Each row is a point. Any point is a mix of the corners, with weights that add up to 1. It lies inside the corners' shape when no weight is negative. Say inside or outside, and name the corners with a negative weight.

Corners:
(1): [-0.67  0.29 -0.40]
(2): [ 0.27 -0.03  0.42]
(3): [ 0.42 -0.10 -0.03]
(4): [ 0.32 -0.44  0.09]
Points:
[ 0.55 -0.16  0.52] -> outside (1)
[ 0.30 -0.02  0.10] -> outside (4)
[ 0.29 -0.20  0.15] -> inside
[0.02 0.04 0.17] -> inside
[ 0.27 -0.28  0.17] -> inside
[ 0.22 -0.17 -0.21] -> outside (2)

Corners:
(1): [-0.33 -0.21  0.36 -0.02  0.23  0.20  0.01 -0.30 -0.07]
(2): [-0.25 -0.03 -0.27 -0.14 -0.14  0.01  0.10  0.02 -0.46]
(3): [ 0.17  0.26  0.16 -0.11  0.27 -0.32 -0.01 -0.42 -0.35]
(4): [ 0.01  0.20 -0.21 -0.17  0.26 -0.19  0.41  0.26  0.21]
(5): [ 0.01  0.17  0.50  1.08  0.14 -0.30  0.18 -0.08 -0.13]
(6): [-0.29  0.17  0.10 -0.05  0.00  1.59  0.11 -0.31 -0.02]
(7): [-0.31  0.13  0.17  0.00 -0.63  0.04 -0.02 -0.39  0.80]
(8): [-0.20  0.15  0.17  0.19 -0.19  0.13  0.88 -0.27  0.44]
(9): [ 0.33 -0.38 -0.28 -0.34  0.38 -0.20 -0.04 -0.23 -0.36]
(10): [ 0.44 -0.19  0.54 -0.30  0.03 -0.26 -0.11 -0.15 -0.39]
Points:
[-0.13  0.14  0.25  0.12 -0.03  0.05  0.27 -0.14  0.12] -> outside (9)
[-0.19  0.12  0.21  0.13 -0.21  0.09  0.20 -0.22  0.23] -> outside (9)
[ 0.03  0.06  0.09 -0.42  0.03  0.08  0.15 -0.31  0.20] -> outside (2, 5)
[-0.03 -0.01  0.01 -0.07  0.04  0.19  0.22 -0.22  0.05] -> inside
[-0.08 -0.02  0.25  0.11  0.14  0.05  0.12 -0.16 -0.06] -> inside

Corners:
(1): [ 0.68 -0.03 -0.40  0.21 -0.31  0.26  0.14  0.49 -0.32  0.03 -0.12  0.30
 -0.35 -0.19]
(2): [ 0.17 -0.63  0.04 -0.34 -0.21 -0.16 -0.29 -0.09 -0.46 -0.31  0.23  0.36
  0.26  0.10]
(3): [ 0.31 -0.34  0.07  0.46  0.60 -0.07 -0.35 -0.18 -0.04 -0.05  0.27  0.17
  0.07  0.57]
(4): [ 0.57 -0.37 -0.11 -0.30  0.27  0.30 -0.30 -0.04 -0.06  0.05  0.46  0.03
  0.15 -0.06]
(5): [ 0.44  0.39 -0.49 -0.31  0.09 -0.21  0.00  0.57 -0.54  0.10 -0.14 -0.51
 -0.38 -0.22]
(6): [ 0.25  0.54  0.14 -0.25  0.18  0.20  0.08 -0.47 -0.04 -0.07  0.38 -0.15
 -0.03  0.51]
(7): [-0.17  0.59  0.04 -0.32  0.16  0.05 -0.22 -0.47  0.82 -0.04  0.03 -0.39
 -0.12  0.05]
(8): [ 0.13 -0.04  0.39  0.24  0.11  0.12 -0.15 -0.64  0.22  0.29  0.03 -0.43
  0.32  0.35]
(9): [ 0.04 -0.10  0.41 -0.02  0.25  0.26  0.11 -0.10  0.27 -0.24  0.30  0.03
  0.79  0.30]
(10): [ 0.01  0.10 -0.47  0.18 -0.02 -0.21  0.08  0.55 -0.54  0.03  0.46  0.09
 -0.60 -0.59]
(11): [ 0.02 -0.46 -0.14  0.13  0.03  0.61 -0.47 -0.14 -0.28 -0.52  0.36  0.04
  0.08  0.40]
(12): [-0.17  0.05  0.18 -0.12  0.59  0.43  0.00 -0.29  0.28  0.46  0.01  0.10
  0.09  0.46]
(13): [ 0.32  0.15 -0.74 -0.08  0.12 -0.25  0.62  0.11 -0.13 -0.05  0.22 -0.16
 -0.41 -0.40]
(14): [ 0.13 -0.57  0.45 -0.05  0.34  0.32 -0.07 -0.03 -0.36 -0.46  0.15  0.11
 -0.34  0.03]
(15): [-0.39  0.25  0.11 -0.43  0.11  0.07  0.19  0.15  0.83  0.55  0.40 -0.59
 -0.27  0.68]
Points:
[ 0.06 -0.02 -0.03 -0.14  0.10  0.12 -0.03 -0.01 -0.07 -0.02  0.19 -0.05
 -0.13  0.01] -> outside (3)
[ 0.28  0.18 -0.13  0.03  0.21 -0.08  0.04 -0.06 -0.08  0.08  0.16  0.01
  0.03 -0.05] -> outside (11, 14, 15)
[ 0.09  0.02 -0.07 -0.08  0.31  0.00 -0.02 -0.07 -0.02  0.03  0.23 -0.18
 -0.08  0.14] -> outside (1)
[ 0.15  0.19  0.05 -0.13  0.16  0.18  0.03 -0.18  0.02 -0.01  0.27 -0.10
 -0.01  0.31] -> inside
